Each row of a before or after table is a point. The points were changed in one or more steps. Then noise was added and the rows were shuffled. The steps act on how far a point lies along the listed directions, d1 being the first. Name the steps. A step turns or swaps two directions, mirrors them in a line or flattens them onto one, adds a multiple of one to another, or multiplies one. Angles are multiples of 10 degrees, from the lower direction toward the higher: turns from -170 to 170, lines from 10 to 170 but not 90. Use the fewest steps. Two steps may share a direction if one is a turn and the other turns, adds or multiplies; they go together, in the order done. Otherwise the lowest direction goes first.
In the rows, zero is written as 128.

Directions:
(1): [161 167]
(2): [ 89 161]
Before, 8 rows:
[[103 121]
 [180 125]
 [146 129]
 [182  92]
 [104 139]
 [180 184]
 [ 77 178]
 [137  92]]
After, 8 rows:
[[154 127]
 [ 77 113]
 [110 122]
 [148 143]
 [ 66 144]
 [106 159]
 [194  99]
 [ 98  57]]
Steps: turn d1 and d2 by -160 degrees

Directions:
(1): [ 70 153  93 131]
(2): [139  96  92 180]
(3): [ 86  89 170 143]
(4): [124  83  99  80]
Before:
[[197 177 168 131]
 [168 164 120  88]
 [ 66 153 154 101]
 [ 85 166 117 143]
 [131  94 179 141]
 [142  70 166 163]
 [103 154 177 151]
 [119 141 189 147]]
After (8 x 4):
[[152 214 112 130]
 [138 117 188 145]
 [ 85 170 150 149]
 [172 164 124  86]
 [ 75 134  83 157]
 [ 94 162 167 150]
 [ 74 143 107 139]
 [101 122 194 102]]
Steps: mirror d1 and d3 in the line at 70 degrees

Directions:
(1): [174 114  94  82  87 170 103 155]
(2): [121 122 162  65  96  85 175 134]
(3): [ 76 106  93 146  79  87  92 145]
(4): [128 126 143 112 101 134  95  38]
(5): [150 122  82  92 183  75 107 115]
(6): [ 67 174 131  81 151 159 101 141]
Before:
[[ 99 112 121 136  77 148 133 156]
 [112 120 120 181 128  84 131 126]
 [ 86 156 143 110 122 144 139 181]
 [ 76 161 192  93 117 129 164 141]
 [ 90 143 218 138 132 141 173 130]
 [ 48 163 159 150  97 141 129 198]
 [140 103  96 170 160 121 136 147]
 [ 55 149 128 123  88 143  99 141]
 [136 130 101 197 156 106 135 137]
 [144 116  73 211 137 145 123 119]
 [125  91 121 187 155  98 162 144]
 [ 60 150 130 121 124 155  96 168]]
After, 12 rows:
[[105 146 125 102 130 176 106 177]
 [ 78 169 149 100 117 163 131 176]
 [118 112 100 110 108 144 140 182]
 [106 159 180  91 192 139 175 183]
 [197 114 126 197 111 158 149  98]
 [116 170 148  95 119 191 136 221]
 [200 119 125 136 117 154 144 121]
 [ 65 193 169  42 163 142 155 181]
 [182  90 149 167 114 167 166 110]
 [215  77  78 236 113 143 145 105]
 [122 150  97  74 131 161 109 184]
 [166  92 127 189 104 160 140  96]]
Steps: swap d1 and d3; add 1 times d2 to d6; swap d4 and d5

Directions:
(1): [127 174 119 129  84 138  86 165  72 189 133]
(2): [188  95 181 105 130 162 159 106 101 163 169]
(3): [111 148 159 207  91 145 115  63 138 124 146]
(4): [129 141 149  93 122  50 113  78  74 101 127]
(5): [133 146  98 142 142 175 175 105  63 104  73]
(6): [130 125  53  96 114 160 105  91 126 105 191]
Before:
[[134  96  81 130 138 175 175 125 119 113 131]
 [105 121  61  85 157 103  73 171 154 133 141]
 [106 145 127 158 101 119  85  98 113 139 176]
 [172  99 121 117 155 152 173 126 127 128 163]
 [113 135 146 158 111 131 130 125 126 137 129]
 [111  96  52 104 155 134 130 141 228  76 139]
 [146 118 129 167 108 182 114 123 120 139 159]
 [ 98 146  99 161 114 116  92  65 129  72 145]
 [106 166  93 138 119 111 100  63 131  50 144]
 [129  85 138 111 143 163 140 203 132 182 150]
 [149  91 170  87 178 107 191 122  80 121 115]
 [162  79 109 110 162 181 167  90 170  96 166]
 [105 146 114 152 112 120  69 140 145 138 136]]
After (13 x 11):
[[101 148 123 175 124 146 101 145 130 131  93]
 [107 140 139 193 101 154 109 137 117 165 144]
 [111 134 151 155 118 127 138 114 130 121 122]
 [116 151  10  86 121 151 113 121 123  95 126]
 [171 118 117  96 135 134 148 114  97 131 174]
 [135 120 104  89 113  97 132  99  78 118 153]
 [103 139  54 109 160 142 100 194 116 154  87]
 [101 174  89 149  92 138  64 120 152 110 173]
 [146 136 154 163 106 136 116 108  71 134 136]
 [101 157  99 175  94 139  68 110 146 118 158]
 [150  65 153  76 164 110 163 131 139 123 186]
 [130  94 145 104 164 134 175 150  67 133 102]
 [164 122  84  78 121 151 125  74  83 117 193]]
Steps: turn d1 and d6 by -60 degrees; turn d4 and d5 by -120 degrees; multiply d5 by 0.7

Directions:
(1): [ 89 152 159  88  60  79  95 126 138 148 149 123  72  92]
(2): [140 193  72 123 145  81 157 173 154  65 147 124 118 116]
(3): [154 164 108 156 120 161 114  80 171 161 206  81 141 122]
Before (12 x 14):
[[122 174  79 105 162 113 167 163 162  86 170 113 143 124]
 [120  59 189 128 130 158 132 107  84 156  88 131 151 154]
 [111 149 154 131  45 117 116  81 170 187 148  89 118 122]
 [118 102 146 114 107 174  97  64 138 210 150 101 135 115]
 [146 197  76 155 165 139 144 118 165 120 181 102 142 135]
 [ 89 146 128 115  80  86 110 107 139 165 154 115 108 114]
 [169 136  97 167 164 134 165 134 160 103 115 139 138 161]
 [124 119 188 130  42 152  65  42 144 232 207 129 117  97]
 [ 67 199 103  93  75  49 120 152 141 101 165 107  85 107]
 [ 67 111 210  63  60  70 119 133  60 135  95 158  62 130]
 [118 160 143 116 119 126 114 105 125 142 184 108 116 133]
 [125  56 159 149 190 166 149 131  83 157  80 147 159 180]]
After:
[[119 138 168 112  56 110  89  91 136 179 176 147 105  94]
 [ 92 173 105 111  89  62 125 132 145 132 154 119 100 111]
 [113 101 145 106 113 156 102  85 127 193 130 116 131 115]
 [162 109 121 164 157 148 157 118 146 130 104 141 140 166]
 [ 77 238  68  88  86  23 136 181 154  61 175 106  78 100]
 [122  34 180 160 178 194 129  97  81 198  92 133 166 185]
 [116 166 133 110 124 108 122 127 118 122 172 117 109 132]
 [108 167 138 114  53  83 134 117 167 148 134 103 109 119]
 [124  57 192 136 127 170 129  87  84 172 100 124 155 151]
 [ 88 171 164  73  68  55 131 139 100 111 146 133  60 122]
 [118 164  88 103 162 114 169 162 153  91 157 117 141 124]
 [135 172  95 143 164 135 146 129 145 120 147 122 138 141]]
Steps: add 0.7 times d1 to d2; multiply d3 by 0.4

Directions:
(1): [149  86  75 182  61  90 176 130 123 133 110 178  65 131 101 145 119 116
 111  89]
(2): [183 100  88 124 150 141  75  86  99  72 126 177 140  61 129  83 146  87
 129 141]
(3): [113 119 134  79 138  90 162  87  89 145 110 119 124 154  31 102 117  91
 174 176]
(4): [138 134 107 181 145 141 157  85 101 174 130  75 201 109 108 126  97  95
  57 102]
Before (9 x 20):
[[ 71 146 166 115 138 113 172 130 141 164 126  84 130 178 107 159 126 143
  154 147]
 [142 124 130  87 145 126  93  85 120 121 134 141 135 123 112  98 139 102
  150 155]
 [154 116  95 116 123 136  93 109  94  99 121 160 122  93 138  88 136 117
  140 147]
 [ 73 150 173 146  99 120 194 189 183 187 139  92 106 197 146 182 110 188
  112 112]
 [170  97  98 160 145 135 110  63  98 126 113 132 168  89 122 117 120  74
   85 107]
 [142 105  90 137 124 101 156  93  93 134 124 137 123 127 108 109 115 105
  112 137]
 [155 101 113 119 116 116 132 107 118 112 115 165 103 112  90 115 138 104
  140 134]
 [132 139 113 122 113 116 129 114 127 114 132 147 121 122 132 127 123 101
  123 133]
 [139 134 142  91 148 129 116 105 101 118 142 130 126 126  99 101 139 111
  169 164]]
After:
[[150 132 134 101 154 140 107 100  98 113 143 131 137 111 108  97 138 105
  154 158]
 [ 51 159 179 129 131 116 187 152 159 186 130  66 128 201 125 182 119 166
  144 132]
 [ 30 170 205 138  85 102 237 209 195 229 136  59  96 248 127 204  97 210
  121 112]
 [159 118 121  88 151 130  79  81 117 108 135 151 139 108 121  92 146  95
  143 151]
 [197  90  84 178 144 158  66  78 114  87 121 165 158  56 178 118 140  86
   74  92]
 [173 105  78 115 135 141  82  84  75  87 120 169 136  67 129  71 137  94
  134 151]
 [141 138 105 133 118 122 132 100 121 121 131 139 136 112 130 120 116  89
  107 129]
 [164 111  70 186 134 125 154  81  92 146 130 117 165  96 136 112 104  97
   55 103]
 [174  98  89 161 134 133 138  69  92 136 117 134 160  81  81 108 118  71
   83 114]]
Steps: turn d3 and d4 by 70 degrees; add 1.5 times d1 to d4; multiply d2 by 1.6

Directions:
(1): [161  97 136 184 127 118 154 160 120 120  74 146 126  85 107  86 140 105
 114 125  53 172  87 118 206  71 125  65  87 102  83 120 107  69 142 127
  60  96 164 100  90 106 142 176 122  90 132 175]
(2): [ 89 174  93 125 127 162 146 110 163 148 157 113 132  50 154 137 218 126
  93 124 151 186 214 110 113 115 136  60 141 136 135 185 141 160 122  72
 146 124  87  95  85 110 166 111 151  87 145 181]
(3): [119 133 163 113 124 140 168 116 137  57 140 177 105 150  89  67  90 142
 155 126 158  94 181  93 107 108 126  76 144  98 189 115 235  87 165 138
  92  76  72 135 148 145 144 137 114 125  64 160]
Before:
[[143 111 151 111 120 136 143 112 125 100 128 157 127 152 102 106  93 123
  150 151 142 117 121 123 121 134 125 133 119 130 159  94 162 111 135 153
  110 102 105 154 140 152 128 112 120 143 111 137]
 [136 134 126 120 138 121 117 123 126 104 123 148 121 152  99 119 110 139
  130 112 152 102 133 120 130 129 130 124 125 125 138 114 156 113 145 149
  111 107 116 138 162 126 116 131 111 144  95 114]
 [ 99 138 106  86 147 127  95 114 120 169 133 102 135 184 146 162 112 143
  143 122 144  94 120 159  93 166 138 200 147 140 136 126  86 181  95 131
  177 160 130 140 149 141 101  75 128 154 160  68]
 [136 125 131 130 152 118 121 130 121 112 115 138 144 142 135 132 126 124
  138 116 149 109 118 112 118 137 108 156 132 125 139 109 129 144 131 140
  134 135 126 142 156 136 143 127 141 118 121 129]
 [161  98 124 130 131 119 118 132 122 140 103 118 128 121 135 126 122 109
  121 117  95 140  98 132 142 100 121 130  98 120 108 112  99 120 130 121
  129 125 168 123 128 121 114 134 109 115 138 123]
 [105 133  98 128 128 118 107 106 141 199 128  98 148 110 160 178 176 126
  110 129 136 137 122 172 129 167 136 167 146 162 102 143  77 191  93 113
  175 174 148 130 125 112 120 109 133 120 174  91]
 [109 141 133 128 121 153 160  97 146 112 135 138 118 115 131 107 161 129
  131 103 153 158 167 100 120 124 142  84 143 111 145 137 162 128 149 130
  135 110  88 110 118 133 143 116 124 112  96 153]
 [ 92 160 144  75 122 150 125 110 130  87 201 149 128 166 140 142 104 163
  151 132 215  70 188 120  45 162 126 141 164 136 193 127 214 150 117 127
  148 134  49 161 174 155 138  82 138 161  81 121]
 [ 98 142  79 141 123 134 128 113 152 166 120  86 152  67 153 162 196  98
   87 129  94 200 153 120 139 106 119  82 126 149 106 173  78 158 107 106
  136 165 143  90  89 111 139 136 145  94 163 161]
 [ 93 142 115  64 139 132  85  93 134 176 186  93 161 158 173 195 121 147
  119 112 176  98 137 144  79 203 144 225 152 178 134 146  70 196  97 129
  220 193 147 149 155 131 125  72 140 170 171  68]]
After:
[[156 117 120 145 140 107 104 140 112 131  98 135 129 140 107 128 120 127
  119 112 113 123  87 134 165 118 131 133  99 127  98 113 101 106 136 149
   99 115 155 128 148 113 110 146 111 139 122 109]
 [113 118 185 100 132 141 182 108 139  46 146 196 119 150  84  44  67 145
  149 106 145  87 179  74 131 104 139  69 134  99 187 116 228  59 174 149
   82  68  94 132 147 139 168 139 109 124  64 173]
 [144 114 136 143 150 113 127 137 120 107 100 145 142 140 128 117 118 118
  135 114 133 111 102 110 135 124 104 144 122 116 131 100 127 126 138 143
  116 127 137 137 153 132 142 138 136 112 117 137]
 [150 102 145 183 124 129 161 172 113  94  98 163 130  77 115  82 142 115
  116 129  69 165 101 113 195  62 118  38  85  98  92 117 145  54 129 117
   35  90 130 106  94 107 160 167 132  88 106 203]
 [ 90 145 141 106 122 137 162  89 157 106 151 162 117 132 112  97 137 146
  142 123 179  96 201 125  97 138 138  89 169 122 181 134 223 142 144 123
  130 107  68 136 148 131 145 116 116 113  89 139]
 [ 52 186  81  86 121 159 138  76 176 136 176  94 141  84 153 158 198 123
  101 127 175 169 247  99  61 129 125  68 172 152 179 192 162 189 118  90
  172 154  67 105 115 132 153  98 150 104 129 167]
 [118 114 157 109 140 129 160 126 119  80 102 174 108 185  84  60  64 144
  169 118 120  80 139 114 129 102 133 103 131  87 169  97 190  88 147 149
   84  78  98 133 149 146 126 122 105 129  85 132]
 [115 141 106 151 122 153 148 108 145 153 121 110 130  74 155 134 208 114
  105 101 119 203 145 114 146 117 144  83 124 123 101 155 100 142 131 114
  139 130 118  91  87 113 146 121 135  94 134 158]
 [166  90 140 141 121 121 126 133 111 134  97 137 137 134 113 124 103 105
  135 150  92 140  63 142 161 126 123 146  93 136 107  88  94 106 121 156
  101 123 155 146 120 134 117 126 123 138 144 130]
 [143 113 129  91 131 123 104 112 123 132 135 118 126 157 138 144 103 127
  135 116 141 102 122 134  95 134 123 168 124 128 142 113 127 145 129 127
  162 137 141 143 160 139 104 108 109 142 127  96]]
Steps: turn d1 and d3 by -130 degrees; multiply d2 by 1.6
